Rows are points. Two turns around zero, p and q, are shown by what they do to some points. Where does a point land after both, in the order given? Backwards means that the second turn is done in reverse. Each puzzle has new turns, and all numbers are rounded.

Turn p:
[ 15 -17  43] => [-12  -9  46]
[  2  -8 -35] => [ 22 -13 -26]
[-6 43 -3] => [ -3  41 -13]
[-11 -18  -5] => [ -6 -19  -7]
Turn q:
[ 15 -15 -23] => [  9 -13 -27]
[-28  30 -14] => [-23  36  -5]
[-23   8  12] => [-19  10  16]
[-26 -27 -23] => [-33 -18 -22]
[44  0 16] => [ 45 -10   9]
[18  4 31] => [22 -4 28]
Where do these land?
q, then p: [ -1 -22  17] => [-10 -22  13]
q, then p: [11 24 45] => [-9 22 46]
p, then q: [  7 -11 -30] => [ 17 -15 -23]
p, then q: [-17   9 -32] => [  0   8 -36]

Turn p:
[  6  -5  15 -39] => [ -7 -20  10 -35]
[-34 -15  29   8] => [-35  -7  26  19]
[ 12  30 -23  31] => [ 21  38 -21  14]
[ -4 -16  18  22] => [-1 -2 23 23]
[ 20   5 -38 -22] => [ 22  -9 -37 -20]
Turn q:
[-29  41 -15 -23] => [-43  22  25 -16]
[16 -6  8 34] => [23  2 -7 31]
[ 23  15 -32 -12] => [ -5  34 -22 -16]
[ -4 -11  51   5] => [ 29 -29  32   7]
[ 10 -25  27   7] => [ 30 -24   1   5]
[ -2   7 -29 -32] => [-24  13 -13 -32]
[-13 -20 -10  21] => [ -9 -17 -17  22]
Where do these land?
q, then p: [ 30 -14 -35  -3] => [ 12   5 -45  -9]
p, then q: [-24  20  32  20] => [-13   1  44  18]
p, then q: [  7  15 -60   9] => [-16  41 -45   4]
q, then p backwards: [ 12 -15  11   9] => [ 15 -12 -13   5]
p, then q: [ -9  11  37 -13] => [ -5 -17  35 -13]
q, then p: [ 15  -5 -11 -27] => [ -2 -10 -18 -26]
q, then p backwards: [-32 -13  26   4] => [ -7 -39  17  -6]

Turn p:
[-35 -26 -15  38  16   2] => [-37 -20  21  19  24 -26]
[ 20  -7   4 -30   0  18] => [ -2   1 -21 -21  -7  27]
[ -3  16  25 -24 -38 -15] => [ 20  21  13 -17 -43  -1]
[ -6   9 -13 -21   2 -14] => [  2  25 -10  -9   2 -10]
[-7 17 39 20  0  0] => [21 -8 40  4 -2 10]
[ 26  26  -9 -11  13  21] => [ 15  12 -22  11  12  32]
[  7  19  -3 -40 -10  21] => [  0  31 -17 -11 -15  31]
[  4 -52 -39  21  47 -22] => [-27 -36 -29  -7  53 -42]
[ -7  -3  11  46 -29 -10] => [  6 -26  26  30 -23 -21]
Turn q:
[ 25 -16 -35  29  -5   3] => [13  1 -6 47 -5 23]
[ 40 -32  16 -30 -39   3] => [ 28 -17   7 -22 -51  34]
[ -9  19 -17  11 -16  15] => [-20  15 -10  18 -14 -10]
[-27  -8  -5  19  -7  -3] => [-18 -13  14  18   3 -15]
[ -5   7   7 -28  22 -30] => [ 13 -17 -18 -29  23 -12]
[-31  24  28 -29  55  25] => [-33  24   1 -52  49  -2]
[  7   6   6  28 -10 -13] => [ 17   7  13  19  -5 -17]
Where do these land?
q, then p backwards: [ 20  -1  38   9 -32 -35] => [  8  10  36  11 -26 -44]
q, then p: [38  5 34 15  4  5] => [ 41   2  -6   0 -10  33]
p, then q: [  8  -3  33 -16  -4  22] => [-18   9   6 -21 -23  23]
p, then q: [-28  18 -12  -5  14 -35] => [ 27   9 -15 -14  22 -31]
q, then p: [-33  -8 -31  15  18  33] => [-31   6  41  19  27  -5]
p, then q: [-19  25 -30 -19 -13  20] => [-23  29 -11  16  -2 -33]
q, then p: [ 14 -37 -32   0  12 -10] => [-28 -37 -11  14  13  16]

Turn p:
[ -3 -20  -4  21  33 -32  29  -9   1] => [ -4  -2  -8  38  34 -31  14   5  -4]
[ 31   9  29   0 -15  51   4  20 -16] => [  6  -4  37 -26   6  45 -19  24 -16]
[-28   6   5   6   2   7  11   3  41] => [-16  19   2   5   1   6  24   5  38]
[  8  12  18 -21 -24  14  23  16 -12] => [  1   7  28 -32  -6   4   9  20 -17]
[-15 -12 -22  27  -6 -16  13 -23 -23] => [-24  -1 -23  26   0  -9  11  -9 -32]
[ 35   1  15 -34 -19  28  -6  16 -33] => [ 21 -14  23 -48  -1  16 -22   8 -29]
[-28  18  46 -11  -4   0 -38   4  25] => [-16  23  25 -12 -23  -5 -31 -11  48]
[-20 -32 -33  23   7 -36  11  13  13] => [-20 -27 -36  27   6 -29  25  10  11]
[ 34  38 -21   0   1  -9 -30   0 -21] => [ 45  -3  -9  11 -35   8 -24  -3 -20]
[-33  -3   6  -5  20  15 -26   1  18] => [-13  17 -18  -7   6   6 -19  -8  38]
[ -8 -45 -12  23  -1 -26  20 -26  37] => [-26 -25  -6  33  24 -16  41 -27  16]
[ 28  29 -28 -29   7   4 -11 -15 -31] => [ 48  11 -17 -15 -13   4 -11 -13 -34]
Turn q:
[-14 -16 -28   8 -15 -22 -20  21   1] => [-20   0 -30   7  20   2   3  30 -13]
[ -2 -27 -25   3  28 -35 -26   3  14] => [ -1 -15  -3  16  55  -3  -9  23 -11]
[ 15  16  32 -29  -5 -21  -3  37 -10] => [ 18  11   7 -41 -13 -17  -2  17 -37]
[-16  29  37   0   9 -25  15  10  20] => [  7  37  31 -14   5 -25  23   2  -9]
[-16  15 -34 -19 -29  34 -13 -17  11] => [ -9  18 -41  -6  -6  14 -20 -11  41]
[-10  18   0 -30  39  -8 -13   0 -15] => [ 19  15   7 -17  30  13 -16 -23 -22]
[ 12 -16  -1  19 -15  36  -6  36 -37] => [ -9 -18 -10   3 -43  42  -2  18 -22]
[ 17  31  12  37   4  23  28 -27  -7] => [ 10  11  24  38 -39  -5   5 -31  11]
[-10   8  26   1   3  -5 -25  27  35] => [ -3  29  25 -17   9  -2  -5  40   4]
[ 22 -29 -30  -3  28   5  42 -31  -6] => [ 30 -49  -7  25  14   3  17 -33  16]
[-26 -28 -14  25 -30  33   4 -29   3] => [-45 -15 -13  18 -12  18  11  -9  42]
[ 28  -1  26 -13 -16 -15  18 -30  -9] => [  3 -22  11 -12 -19 -41  -4 -23   0]
Where do these land?
p, then q backwards: [ 37 -22   4  -8 -12   0 -25  -8 -57] => [ 36 -10  11 -24  19 -16 -26  -3 -51]
q, then p backwards: [ -4  -6   6  -6  41 -32  -1   5  20] => [ 26 -13  19 -11  26   2  35  -3  -3]
q, then p: [ 17 -50  -7  24   7   7  -9 -26 -76] => [-71 -22 -28  -5  32  16 -24 -33 -28]
q, then p: [-30  35 -40 -13 -16  -1 -16  19  13] => [ 39  24 -36   7 -26  19  11  17   4]
q, then p: [-23  28 -21 -27  -5  24  18  30  -5] => [ 38  15  -8 -20 -11  31  28   1 -18]
q, then p: [ -1 -31   9   4  -9   2   5  11  17] => [-11 -10   4 -15  15  -9  12  19  17]
p, then q: [  3   5  17   0   7  21  -7 -20  31] => [ 9 12 28  3 -6 -1 -8 -9 32]
q, then p backwards: [ 25 -10   0  10   3 -12  25 -20  20] => [ 18  -8   2   1   7 -38   1   6  22]
p, then q backwards: [13 11 24 33 14 -8  4  9 29] => [  9  -5  -1  38  19  13  -2 -10  31]
p, then q: [-37  39   9 -17 -30   1   6   1   8] => [ -2  40 -22 -27 -23 -25  12  -8   9]

Turn p:
[  7 -19  -7 -22  -8 -14 -16 -20   7  -5 -11] => [  8 -16  -3 -11 -18   9  -2 -25   7  12 -19]
[-17  29  13 -19  25 -10  22  19  -6 -16  21] => [ -4   7   8 -36  38 -17  -7  12 -14 -19   4]
[-17  18  14  -9 -13  14  -7  20  14  12   8] => [-14  26  20 -12   1   0  -3  17  20   0   2]
[  1   3 -34 -27   9   5   3   1 -15   6   9] => [-10  12 -27 -21 -12 -21   2 -13 -13   0  -2]
[-11 -12  12  39 -13  -7  13  16 -29   4   1] => [-17 -20  18  29  -4  -2  12  25 -20 -14  14]
[ -3 -15   9  23  -5 -10   8 -72  12   1 -10] => [  0 -21   5  37  13  36 -15 -52  -5  14   5]
[ -7  -6  12  40  11 -17 -71  -5  17  11  -3] => [ 14 -28  17  30 -20 -10 -53  17  33  28   5]
[ 16  15   8  -4 -10   9 -36 -10 -28   0  -7] => [ 13   9   1   0 -36  13 -31   6 -10 -12  -2]
[-14  -8  16  21  24  15 -13  19  -3   6  -8] => [ -7  -6  -4  12   9   3 -14  40   0  17   3]
[ 47 -14  13   6  -2   4  24   7 -21  10  29] => [ 27   1   2  -5 -12   5  32   5 -29  -2  42]
[-20  13  13 -16  -2  -3  18  16  18  11 -11] => [-12  19  20 -10  22  -3  11   7   6   6 -19]
[ 33   4   8 -10  -9 -13  14  18  15   0 -17] => [ 35  10  12  -2   0  -2  29   2   2  -1 -17]
[-16 -14   0  -8   9  -3  17  19  11 -40   8] => [ -7 -26 -12 -23  27   0  16  12  14 -16  -6]
[  1   8 -76 -13 -15  30  25 -29   9   1 -10] => [-23  32 -58  15  -7 -11  20 -51   9 -13 -11]
Turn q:
[  3 -11   3 -11 -38 -10  13  25   1 -36  -6] => [ -2  -4 -13 -21 -49  -5   7  25   6   7  13]
[ -8   8 -11 -18 -35   0  17  23 -28  -5  -7] => [ -8   3 -14 -37 -22   7  -8  15  -7  30  -8]
[ 11 -29 -13   2  40  -4  -5 -33 -15   7  26] => [  3 -35  -3  12  33   1   9 -28 -30 -22  11]
[ -6 -29  10  14  14  26 -10 -35  -4  11   7] => [-23 -18   7  24   9  10  12 -35  -7 -19 -13]
[-41   3 -10 -15 -25  -6  38  27   5 -28   5] => [-29 -10 -26 -34 -12 -10   5  38  28  19   9]
[  1 -16  21  -7  40   5 -16  -8   2   8  28] => [ -9 -16  25  10  25  10  -7 -12  -7 -33  20]
[ -5  18 -10  -9  -6 -13 -22 -15  26   3 -28] => [ 26  18 -12   4  -2 -17 -15  -8  26 -12 -20]
[ -9 -16   4  20  15  -6 -25 -13 -10  11  47] => [-12 -15  -8  24  22  27 -12 -25  -9 -10  33]
[-19  -5 -23  15 -16  -1  19  39   0 -31  -2] => [-13  -7 -30   0 -17   3   8  50   4  17   4]
[ 35  50  21  11  -6  -2   9 -20   0  10 -33] => [ 21  56  24   2  -3 -30  11 -18  -9  19 -12]
[ 11  28   7  -4   9   7 -17   9  -3   4 -35] => [ 13  33  16   2  -2 -10 -17  10  -9  -6 -25]
[ 13  10  12   5  -6 -17   8  12  10  29 -32] => [ 23   8  27   8  -6 -17 -11   3  10  28 -14]
[ 14 -10 -12  -2  12  22  -8 -10  15  16  29] => [ 10 -10   7   5  22  31  20 -13   3 -16   2]
Where do these land?
p, then q: [  6   6  16  27   9 -21  24  24 -37 -17  16] => [-18 -21   2  -3 -14  -3  -5  24 -40  -3  38]
p, then q: [ 24  10  15 -22   9   3 -42   0  13 -16  -3] => [ 40  13  15 -11 -22  21   2  -3   5 -21 -13]
p, then q: [ 29  15 -23 -22  25  23  26  -4  24   5 -27] => [ 36  23  -7 -10  37 -18  17   5 -19  14 -26]
q, then p: [-19   8  31  -3  16   4  25 -27 -16 -22   7] => [-29 -21  20 -20  26 -12 -19 -17 -12  -7  -6]
q, then p: [-30 -20  -9  17   3 -14 -23 -11  -8   7 -22] => [ -5 -26 -10  34 -18  -9 -17  -3  15  10 -12]
p, then q: [-29 -23  32 -32 -24  10   8  15  10  24 -11] => [-35   6  37 -23   3  -3 -10   6  31  15 -27]
q, then p: [ -1   5 -13  16   4   2   8   3  28 -16   9] => [  5   3  -8   6  22 -19  20   4   9  -7  10]
q, then p backwards: [-16   8 -11 -31 -12  21  22  -8  -4  -1 -23] => [-18  -4 -11 -44   0  -6  -3  20   7  -9 -12]
q, then p: [-18  27   0  16 -22  14  11 -11  -7  23 -10] => [-11  33   7  19  11  -8 -18 -11  -3  19 -16]
p, then q: [ 14 -33  24 -27 -10 -18 -26   9  10 -21  23] => [ 11 -29  30 -29 -29  17  15 -12  19 -15  -2]
p, then q: [  0  24 -29  14  20 -29 -16 -18   4  13  -8] => [ 28   4 -15  31   0 -17 -23 -27 -10   0   9]
p, then q: [ 21 -25   1  24 -38  -3 -15   9 -23  22  12] => [-20  -2  -3   2 -34  21  17 -10  11  37  26]
p, then q: [ 19  -3 -34  23  20   8  -1  19   5   0  38] => [ 29 -20 -25  -3  18  10   8   7   4  12  42]
